Each row is a point. The ring and each string are closed loops that go straight from each point to the next, and from the last back to the first. Before rounding, they use only three directions, however many columns there are. Count how often each string passes through the ring. Passing back the other way cancels.
(in the rows, 128 means zero)

Ring (6 x 4):
[[176  66  82  97]
 [159 102 136 164]
 [128 137 160 207]
 [ 96 157 168 200]
 [109 124 116 131]
 [140  92  77 107]]
String:
[[108 154 200 198]
 [ 89 172 192 227]
 [ 86 172 165 233]
 [103 151 129 215]
 [114 136 123 187]
 [116 124 141 136]
 [104 121 150  90]
 [101 118 126  82]
 [109 122  92 136]
 [122 123  94 173]
 [132 109  97 144]
 [135 109  95 151]
 [147  93  65 138]
 [146 100  78 155]
 [142 105 103 151]
 [177  64  97  83]
 [211  28 106  27]
 [204  43 117  62]
 [188  71 120 127]
 [146 118 113 204]
 [133 124 118 192]
 [137 117 135 165]
 [129 127 131 186]
 [130 123 144 166]]
Times through: 3

Ring, 7 rows:
[[140  88 131 143 189 138 146 178]
 [140  70  81 184 175 187 142 203]
 [127  87 109 168 130 182 118 170]
 [118 125 136 131  86 154  94 121]
 [114 172 136  96  48 123  74  76]
 [121 173 156  78  83  93  90  78]
 [129 138 172  91 143  92 120 116]]
String (26 x 8):
[[130 123 209  84 169  80 130 124]
 [130 116 166 112 154 114 126 138]
 [133  94 210 105 198  97 145 154]
 [141  71 200 120 237 104 166 185]
 [134  93 151 134 176 133 138 165]
 [133 104 115 144 149 150 126 160]
 [142  84  57 182 165 186 138 196]
 [146  57  35 212 188 212 151 230]
 [137  94  42 186 136 197 124 186]
 [131  92 135 147 154 154 128 165]
 [131  60 155 162 182 166 141 192]
 [131  59  87 198 151 211 130 204]
 [125  65 152 166 153 178 127 181]
 [124 101 164 131 138 141 118 146]
 [124 128  84 150  86 171  96 134]
 [114 138 106 140  52 171  78 112]
 [109 147 163 109  52 138  75  88]
 [116 138 179 101  91 120  94 101]
 [121 141 135 115  92 133  96 111]
 [121 163  95 118  61 142  83  97]
 [112 210 120  76  10 107  56  41]
 [114 187 178  63  59  83  77  55]
 [120 155 188  78 103  90  98  88]
 [126 140 131 114 108 127 104 117]
 [126 170 127  91  90 104  95  90]
 [127 152 207  64 143  64 117  96]]
Times through: 3

Ring (9 x 9):
[[110 169 130 123  65 168 127 152 148]
 [109 142 158 136  93 151 134 134 118]
 [117 107 175 145 148 125 142 106  86]
 [122  98 171 141 178 111 135 106  97]
 [122 114 150 128 177 111 118 129 142]
 [123 135 126 116 162 121 108 147 172]
 [128 151 104 109 140 137 113 149 175]
 [128 165  96 109 106 157 125 144 159]
 [121 172 106 114  79 167 127 149 155]]
String, 28 rows:
[[122 125 151 139 118 146 152 104  80]
 [121 129 145 132 128 139 139 118 109]
 [109 141 155 132 107 143 125 141 136]
 [123 124 146 133 138 135 138 116 107]
 [126  97 171 147 163 122 154  88  62]
 [123  78 192 156 184 108 155  79  47]
 [115  86 196 152 181 104 136 103  85]
 [116 120 160 134 150 122 124 129 130]
 [125 120 145 131 153 127 134 117 114]
 [134  91 155 138 197 108 145  90  81]
 [130  92 156 134 210  98 128 106 112]
 [115 128 146 120 175 107  95 159 190]
 [116 142 134 117 147 125 102 158 184]
 [120 141 132 121 135 134 118 143 155]
 [134 120 128 125 164 128 139 109 110]
 [132 143 104 109 159 129 113 143 172]
 [125 171  89  97 129 141  96 174 218]
 [120 172 100 104 110 149 102 171 204]
 [120 148 125 119 121 143 121 144 154]
 [133 143 109 117 132 145 136 123 128]
 [135 131 120 124 141 141 144 109 105]
 [125 146 122 121 119 147 131 132 135]
 [118 155 123 119 104 151 123 145 152]
 [125 141 127 124 121 146 136 125 122]
 [123 160 117 122  80 168 142 129 119]
 [106 182 125 121  41 180 125 161 157]
 [ 90 200 137 121   7 188 109 191 190]
 [104 163 149 133  56 169 133 146 129]]
Times through: 3
String, 22 rows:
[[123 150 118 115 128 140 116 147 165]
 [135 131 113 115 166 126 125 126 143]
 [118 147 118 106 165 115  84 176 224]
 [112 135 143 118 161 114  94 164 196]
 [116 136 143 125 136 131 117 142 151]
 [128 103 155 137 174 118 141 101  92]
 [123  68 200 157 205  96 151  78  51]
 [110 103 189 148 154 117 133 116  99]
 [113 132 155 132 127 134 124 137 135]
 [127 103 161 141 161 124 149  95  76]
 [126  71 195 158 192 105 161  69  34]
 [120  76 197 155 194 100 144  89  66]
 [115 129 153 130 142 127 119 138 142]
 [127 115 146 131 164 122 134 113 112]
 [133 111 139 129 175 120 138 106 106]
 [128 130 121 113 180 114 106 144 176]
 [116 168 104 101 129 135  86 185 231]
 [117 159 118 113 117 143 108 161 183]
 [134 131 118 121 148 136 137 116 119]
 [138 142 100 113 143 142 135 121 132]
 [134 175  73  96 117 154 112 158 193]
 [118 178  96 101 103 152  98 179 215]]
Times through: 5

Ring, 7 rows:
[[171 147 134 117 105 137 181  99 116 100 171 136]
 [154 145 161 121  69  89 191  92 103  81 198 155]
 [139 143 169 125  77  83 169  87  97  85 190 153]
 [108 125 145 126 127 105 101 100 121 128 143 121]
 [104 113 107 122 180 149  59 117 150 169  98  89]
 [139 130 100 120 190 189  83 111 141 160  96  89]
 [165 144 109 119 169 191 124 102 126 136 118 105]]
String, 31 rows:
[[143 133 128 120 127 134 137 105 127 123 148 121]
 [186 167 151 122 115 159 182  78  86  84 168 144]
 [199 173 164 121  80 137 223  74  77  60 199 162]
 [171 160 156 124 108 141 173  79  88  86 170 145]
 [136 129 135 120 111 112 143 106 128 118 160 127]
 [120 115 138 118  82  70 154 118 141 117 180 134]
 [137 138 174 123  48  53 191  92 102  75 213 164]
 [165 171 204 130  50  82 208  58  54  42 219 181]
 [164 170 190 130  80 109 185  61  61  59 195 166]
 [143 144 155 124 106 115 150  88 102  99 167 139]
 [156 156 163 126 110 129 157  77  86  89 167 144]
 [161 165 181 129  91 116 174  67  69  70 185 159]
 [144 144 152 124 107 117 150  90 104 101 166 138]
 [119 119 137 120  96  84 140 113 136 120 169 130]
 [125 123 159 120  51  46 181 108 124  92 207 154]
 [156 146 176 121  37  60 218  89  96  62 225 171]
 [128 115 135 115  70  66 172 121 145 112 190 138]
 [128 118 124 117 109 102 141 118 144 128 160 122]
 [151 140 136 121 120 133 149  99 117 112 156 128]
 [192 166 144 120 114 163 190  83  92  86 169 142]
 [169 154 138 122 131 161 155  88 103 105 151 129]
 [150 136 123 119 136 148 136 104 127 125 142 118]
 [131 114  97 114 147 141 116 128 161 154 128 100]
 [170 140  92 115 183 209 120 111 139 148 107  95]
 [200 171 110 121 197 249 131  83 100 125 103 104]
 [187 168 127 123 174 217 136  79  93 114 120 116]
 [154 142 123 121 151 166 127  98 119 127 132 115]
 [131 123 117 119 138 133 119 114 142 139 137 111]
 [147 122  90 114 165 171 116 125 158 157 116  94]
 [154 128 100 114 151 164 132 119 148 143 129 104]
 [138 121 110 116 132 133 132 120 148 139 142 111]]
Times through: 2
String (24 x 12):
[[141 134 133 121 123 129 138 103 123 120 151 124]
 [139 124 121 117 117 120 143 116 141 128 155 120]
 [159 131 108 114 129 147 155 117 143 129 149 115]
 [202 166 115 118 162 218 163  89 105 112 131 117]
 [201 170 113 119 183 237 144  85 101 120 114 110]
 [172 146  97 117 187 215 117 104 130 145 104  96]
 [187 162 109 120 191 232 125  89 108 131 105 103]
 [186 168 131 123 167 209 141  78  91 110 126 120]
 [145 133 121 119 142 149 127 106 130 131 136 114]
 [141 122 104 115 143 146 127 121 151 144 134 106]
 [185 150 117 115 130 172 175 103 122 112 153 124]
 [138 119 115 114 111 113 149 123 150 131 159 119]
 [135 127 128 119 119 119 137 110 134 125 153 122]
 [138 124 139 117  74  79 177 113 134 105 190 141]
 [166 157 184 123  37  70 225  79  81  52 227 177]
 [165 163 178 126  80 109 188  72  75  67 194 161]
 [138 135 140 122 118 121 138  99 118 115 156 128]
 [158 161 175 128  94 117 169  71  75  76 181 155]
 [144 156 190 129  66  79 178  71  73  65 201 166]
 [164 171 192 130  79 109 184  59  58  58 195 168]
 [138 136 145 122 110 114 143  97 115 110 162 132]
 [119 117 140 119  86  73 148 115 137 117 177 133]
 [161 152 182 122  33  60 225  84  88  55 230 176]
 [139 123 141 116  63  69 187 115 135 100 198 145]]
Times through: 2
